Every row gives one point. Each copy is the shape, with its points in the same order, turned, moved and blurred by noise. Some copies are also mirrored. Which?

Shape, 6 rows:
0.32 -0.35

-0.37 0.18

-0.53 0.27

0.04 -0.37

0.80 0.31

0.12 0.35
Copy 1:
-0.26 -0.46

0.15 0.27

0.24 0.43

-0.35 -0.20

0.42 -0.86

0.38 -0.18
Copy 1 is: only turned
Copy 2, 6 rows:
-0.18 -0.54

-0.04 0.31

-0.03 0.52

-0.31 -0.36

0.60 -0.66

0.38 -0.05
Copy 2 is: only turned

Shape, 7 rows:
-0.50 -0.72 -0.03 -0.10

0.29 0.47 0.54 -0.05

-0.48 -0.77 -0.05 -0.25

-0.26 0.45 0.12 -0.25

0.19 0.16 0.56 0.17

-0.29 0.40 -0.17 0.46

0.28 0.34 -0.32 0.35
Copy 1 (7 x 4):
-0.01 -0.87 -0.46 0.03

0.07 0.26 0.49 -0.54

0.08 -0.83 -0.55 -0.10

-0.25 0.29 -0.10 -0.42

0.15 0.02 0.51 -0.37

-0.40 0.23 0.22 0.33

0.20 0.42 0.11 0.35
Copy 1 is: only turned
Copy 2 (7 x 4):
-0.05 0.75 0.26 -0.33

0.43 -0.36 -0.07 0.52

-0.01 0.69 0.24 -0.48

0.16 -0.35 0.48 0.11

0.33 0.01 -0.12 0.56

-0.30 0.00 0.57 0.61

-0.51 -0.23 0.07 0.52
Copy 2 is: mirrored
Copy 3, 7 rows:
-0.39 0.75 0.24 -0.13

-0.08 -0.68 0.56 -0.06

-0.38 0.74 0.19 -0.25

-0.59 -0.45 0.07 -0.02

-0.01 -0.39 0.74 0.16

-0.35 -0.17 0.08 0.74

0.22 -0.29 -0.05 0.61
Copy 3 is: mirrored
Copy 4:
-0.90 -0.11 0.33 -0.22

0.26 0.07 -0.36 0.42

-0.90 -0.03 0.32 -0.25

0.09 0.29 -0.39 -0.15

-0.06 -0.04 -0.40 0.45

-0.04 -0.31 -0.62 -0.41

0.33 -0.57 -0.29 -0.21
Copy 4 is: only turned
